Each row is a point. Each copy is the shape, with its points in the same order, stretched, turned, moved and blurred by noise. Is it also mirrored, or only turned?

Shape, 8 rows:
[[ 28   6  15]
 [  6  18  25]
 [ 12 -52 -22]
 [ 44 -28  12]
 [ 10 -40 -33]
 [ -3   0  26]
 [-20   6   7]
 [-20  -1 -14]]
Copy 1:
[[-30   3 -12]
 [-15  25 -34]
 [-20 -19  44]
 [-51  -7  27]
 [-11 -29  37]
 [-13  32 -21]
 [  7  24 -28]
 [ 14   5 -16]]
Copy 1 is: mirrored
Copy 2 (8 x 3):
[[-21   9  46]
 [-34   0  31]
 [ 51   7 -16]
 [  3  29  41]
 [ 56  -5 -12]
 [-26   2  12]
 [-11 -23  -5]
 [ 13 -31 -16]]
Copy 2 is: mirrored
Copy 3:
[[-12  19 -35]
 [ -2  34 -14]
 [  5 -53 -15]
 [  0  -7 -62]
 [ -6 -56  -3]
 [ 26  16 -14]
 [ 19   5  18]
 [  4 -17  27]]
Copy 3 is: only turned
Copy 4 (8 x 3):
[[ 17  32 -25]
 [ -1  29 -48]
 [ 11  10  80]
 [ 28  47  18]
 [ 15 -11  73]
 [-16  35 -20]
 [-17   5 -12]
 [ -8 -16  12]]
Copy 4 is: only turned

Shape, 7 rows:
[[ 49  -6  11 -20]
 [ 17  11  19  11]
 [-19   2   1 -29]
 [ 13 -35  23  34]
 [ 15  47   1 -14]
 [-30  13 -24   1]
 [-31 -34 -21 -13]]
Copy 1 (7 x 4):
[[-51 -12 -48 -30]
 [ -5 -38 -11 -15]
 [ -7   2  25  34]
 [ 22   5   4 -65]
 [-24 -59 -27  46]
 [ 29   2   7  59]
 [ 20  55  22  23]]
Copy 1 is: mirrored
Copy 2, 7 rows:
[[ -2   4 -41 -24]
 [ -6  21 -12 -19]
 [  2 -16   3  22]
 [  3   8   3 -55]
 [-22  21 -24  21]
 [-28 -18  11  22]
 [ -8 -48  19   6]]
Copy 2 is: mirrored

Shape:
[[ 42  -5  14  30  17 -28 -42   5]
 [ 14 -27 -10  18   4  -7  25  21]
 [ 26   6 -12  15  29  -7 -22  13]
 [ 47  -6  -7  26  25  19  51   6]
 [ -9 -14  30 -28   7  15  15  20]
 [ 19  32  11  56  22 -14 -28  -4]
 [-22 -19 -25  14 -23 -26  46  34]
 [-49 -46  -7 -22  19  -4  10 -36]
 [ -4   8 -28  13 -24 -21 -31 -31]
 [ 14   9 -36  20  22  -7 -41  -4]
 [  5 -38   3  11  -9  20  22  40]
 [ -1  16   3  20   4 -25  40  19]
 [-56 -31 -14   5  10  16  34 -16]
 [-16 -31  11  -4  -5  13  25   5]]
Copy 1:
[[-10 -21 -11  39 -19 -17  38  38]
 [ -4 -22  18  -9  -7   5 -10  33]
 [  3  -1  -8  24  -8   1  33  42]
 [-49 -23   8 -11  -5  23  27  26]
 [  2 -19   9 -37  22 -30   0   0]
 [-25  31  -2  43 -19 -12  44  59]
 [ 14  13  44  -9  13  15 -43  52]
 [ 21   9 -25  -6 -10   8 -53  13]
 [ 12  23  -6  51  23  26 -25   9]
 [ 25  17 -17  37 -15  28  13  41]
 [ -5 -30  45 -35 -18 -16  -1   5]
 [-21  23  23   1  27  -4  -2  63]
 [ 11  21  12 -22 -11   9 -44  20]
 [ -9  -6  23 -27   2  -6 -23   2]]
Copy 1 is: mirrored
Copy 2:
[[ 26 -23   8  24 -13 -57  -4   8]
 [ 40  43  -1  17 -24  -2 -19 -30]
 [ 11  -7   9  22 -18 -51  -2 -21]
 [ 37  44 -25  20   3 -37 -23 -51]
 [ 18  24 -14  14 -28  18  36 -26]
 [ 12 -17  18 -16 -22 -95 -11  17]
 [ 49  65  23 -12 -20  18 -33 -29]
 [ -2 -28 -22 -26 -52  31   7  -7]
 [ -9 -14  -7 -18 -11 -20 -33  40]
 [-17 -18   9   9 -28 -53 -25   7]
 [ 31  63  -8  25 -43  26  -4 -20]
 [ 41  38  19 -23   3 -37  -3 -26]
 [  7  17 -21 -37 -63  24 -11 -10]
 [ 24  34 -24  -4 -35  26   2 -14]]
Copy 2 is: mirrored
Copy 3, 14 rows:
[[-57  -6 -43   6 -11 -17  50  41]
 [-15   4 -29 -13  -4 -40 -30 -27]
 [-13  -5 -21  10 -26 -29  13  21]
 [-12  -5 -58   4 -34 -63   3 -67]
 [-12 -41  -2  23  19   1   0 -26]
 [-29  22 -37  -5 -37   6  62  36]
 [  8   7   5 -56  12 -47 -60 -30]
 [ 37 -63 -12 -33  23  24 -48  17]
 [ 25  -7 -12 -37  18 -11  21  72]
 [ 13   2 -12   1 -23 -24   2  61]
 [-17   4 -33  10   4 -23 -42 -25]
 [ -8  -2  -3 -33 -14 -32   1 -39]
 [ 45 -21 -12 -34   0  14 -57 -11]
 [  1 -24 -19   2  18  -7 -23 -20]]
Copy 3 is: only turned
Copy 4:
[[ 13 -46 -41 -30  16 -32  31   0]
 [  5 -16 -15  18 -42 -13   4  22]
 [ -2 -20 -20   5  11 -24  19 -17]
 [ -4  -7 -36  60 -17 -38   0  30]
 [-20  33  19  23 -22  22   1  32]
 [ 33 -36 -43   1  29  -9  20 -20]
 [ 29  -5  16  12 -66   8 -12   1]
 [-54  -1  22  18 -15  28 -53   8]
 [ 17 -52  22  -7  28  -4  -9 -30]
 [ -4 -43  -6   5  23 -16  16 -41]
 [ -3   0   1  25 -63  11  22  39]
 [ 34   7 -11  20 -20  -4  -9  -1]
 [-27   2  19  46 -39  47 -42   5]
 [-15   4  11  24 -34  21 -11  32]]
Copy 4 is: only turned

Shape (16 x 11):
[[ 46 -45   7  17 -15  13   3  19 -13  15  -7]
 [ -2  23 -30 -24  15 -10  -2 -44 -21 -37   7]
 [  7 -48 -36  34 -27 -35  23  10  33   7  18]
 [ -3 -37  27  30 -28  -2  34   5 -34 -20  45]
 [ 52  26 -39  29  -5 -42  40 -20  35 -24  26]
 [ 30  -2  -6  22  22 -22 -29  -2  29 -44  -9]
 [  0  21 -35 -18   0 -14   3 -36  14   6 -11]
 [ 50  31  28  18 -42  28  20  18  24 -26 -36]
 [ 15  27  28  15  17  32  41   6   3 -19  45]
 [ 28 -29  16  32 -43  22 -38 -15  -6 -15  -4]
 [-23 -12  19 -39  26  36  45  17  46 -24  23]
 [  1  25 -38 -33 -53  -3 -35  18 -32 -30 -23]
 [  1 -25   8 -15  -2  27  23  13 -22 -28 -22]
 [-33 -30  10  43  -1 -12 -31  -9 -32  24   5]
 [ 14  27  29  22   9 -29 -11   6  18   1  39]
 [  4 -22 -49  35 -33  17 -11  15  24  17   7]]
Copy 1, 16 rows:
[[-41  -9 -17  -6  35   0  15 -23 -33 -22 -23]
 [-29  21   4  -8 -18 -24  22  54  -3  10  -2]
 [-47  -5  -4 -43  10  21 -22 -55  -5  22 -37]
 [  6  13 -29 -11  26   3 -24 -19  -5 -40 -61]
 [-58  41 -11  -7   4  -9 -18 -13 -21  91 -30]
 [-27 -14  38  -9  38 -27  -3  -6 -37  33 -13]
 [-40   6  16   3 -37   1  21  24   0  12   7]
 [-36 -27   4  68  19 -44  -5 -19 -28  13 -29]
 [ 33  30 -23  41  34 -30   9  -4  16  12 -22]
 [-59  -3  20  28  59   5  -9  -1 -20 -45 -21]
 [ 47 -11  10   1  -6 -67  33 -36  42  -7 -28]
 [-65 -44   3  -4 -25   1  32  64   1  -7 -39]
 [ -8 -22 -11  -8   0 -45  18   7 -15 -29 -20]
 [  5 -23   8  -7  25  50 -19   4 -12 -53 -15]
 [ 16   3  20  30  22  31   5 -13 -18  22 -47]
 [-60 -16 -10 -13  34  18 -12 -31  28   8  -6]]
Copy 1 is: only turned
Copy 2:
[[-28  -3  14  -4  39  -6   7   5 -18  -9 -53]
 [ -1  -5 -28  25 -22  20  -9  -2  41  21  17]
 [-25   8  47 -19   2 -36   7 -14  34 -40  -6]
 [-32 -59  45  -7  -6  15   9   5 -13  -3   4]
 [ -4  34  44 -20 -30  -4 -15  22  60  20 -18]
 [-41  60   0  16 -10   2   6  11   8  18   2]
 [ 21  26 -17  -3 -11   5   2 -18  39  -1  -4]
 [ -1  40  24 -15 -36  27  -5   7 -37   7 -77]
 [  8  -9  13 -32 -23  16 -12  41 -27  29   8]
 [-51   7   6  -2  14  50  13   1 -14 -29 -34]
 [ 11   2 -31 -35 -51 -55  15  13 -37   1  13]
 [  8   6  -4  71 -25  23  -4  -1  16 -41 -31]
 [-14 -20 -13  13 -14 -15  -4 -17 -32   7 -30]
 [-26  -9  13  11  47  36  13 -34  -9 -20  40]
 [  2  36  30  -4   3  23  30  31  -3  11  25]
 [-12  25  18 -16  13  -1 -26   0  13 -66 -11]]
Copy 2 is: only turned

Shape, 17 rows:
[[-17 -26   9   8  -7  24  11   9   5  22  16   4]
 [-17 -26  -8  11   4  -9 -11   0 -41 -16 -18   4]
 [ 12 -20  11  17 -13  -1 -31   1  -2 -12  28  -1]
 [-20   3  36 -17 -12  -4  38   4  -7  13  46 -26]
 [  3  17  20  -1   1 -13   6 -15   9   8 -30 -17]
 [-15  35  16 -25 -13  22  12   1 -18  -1   4  -9]
 [  4 -16  32  29 -11  18  20 -27   2  28   1 -37]
 [-34   0  19 -51  42  -4   1  10 -10   3 -15 -19]
 [-20 -37   0  -2 -27  -5  14  28  -2   7  23 -15]
 [ 20   8  16   4  11   8   7  30 -34 -16 -11  -1]
 [ 14   6  -8 -13   3 -30  -5 -18   3  -1  -9  24]
 [  9 -14 -26  12  19 -15  13  24  -9  -2  -8   0]
 [-17 -20   8  -3 -21  -4   8  -1  19   3 -27 -35]
 [ -4  -8  10   3  -2 -12 -20 -13 -12  18   3  -2]
 [-19  -1  31  16 -27 -16  -3  19  13 -10  19  11]
 [ 16 -14  30 -37  27   8  37   6 -49  32 -31 -26]
 [-31 -28   9  -1 -40   4  -1 -24   3 -59 -10   6]]
Copy 1, 17 rows:
[[-27   1  -8  19  19 -40  13 -13 -14 -10  -1   9]
 [-19  -6 -29  13  -1  22   2   0  17 -10 -25   1]
 [ 17 -14 -18  43  22  -1  -8  -9   0  17 -10  17]
 [ 14   1 -26  -8  -5 -42   0  -7  13   6  29  27]
 [ -9 -13 -10   5 -51  13   5 -26   9 -15   8   9]
 [ -5  36 -13   6 -17  -3  13   4 -15   8  18  43]
 [  4 -14 -20   9 -32 -15  31 -27  11 -22 -25  40]
 [-16  20 -31  16 -48 -15  -5  24  -4 -21  25 -23]
 [ -7 -13 -27  -4  32 -25   2 -30   8 -17  13   5]
 [-14 -28 -34  -6   1  16   9  -5 -17  -2   6  19]
 [ -1 -17   2  13 -17  -3 -32 -19   7  34 -12 -12]
 [-23 -37  -1 -11   9  -6  -1 -12   4 -10  -3 -22]
 [ -9  -1 -28   0 -25  11  29 -44  11 -34   3   0]
 [  2  -3  -7  32 -23 -10 -23   1  18  -3 -17  10]
 [-20 -16 -19  21  22 -11   6 -27  15   6  40  11]
 [ -9 -24 -52 -40 -45 -19  -8 -14 -11 -26 -21  15]
 [ -8  31 -47  27  18  39  48 -36   1  20  -9  18]]
Copy 1 is: mirrored
Copy 2:
[[ -2 -16   8  21  12  28   2  20 -21  11  28 -21]
 [  0  23 -25 -17  15  29  46  -9  -1  33  23   9]
 [ 14  25  13  40   2  12   3 -30  11   3   6  13]
 [-18 -21  54   8  23  40  26  11  -8  14 -36 -17]
 [-23  -5 -20  16  13  19   7  26  19  -5 -27  -4]
 [ 17  -1  -2 -40  21  15  15  30 -14 -20 -23  -6]
 [-12   2   5  72  28  64  17  43   3   9  -8   9]
 [-62   8   7 -55  -1  22  17  15   8  -4   8 -46]
 [ -2 -36  20  20  14  52  13 -10   6  29  13 -14]
 [-12  28 -16 -36  16  39   5 -22 -18 -18  -6  23]
 [ -5 -13 -14  -7 -28 -24  27  -3   7   4 -10  -1]
 [-30 -12  -4 -14   8  17  15 -13  -4   4  19  15]
 [-16 -29  -9  34  18  56  -1  31  32  21   1  -9]
 [  0  11 -13  26   1  11  31  -2  13   3   2 -13]
 [  5  -7  16  31  31   3 -13 -21   1  26 -26 -21]
 [-51   1 -27 -39 -22  95  51  19 -14 -16   4  -7]
 [ 31  -1   9   2  15  17  10  20   5  69  -1  13]]
Copy 2 is: mirrored
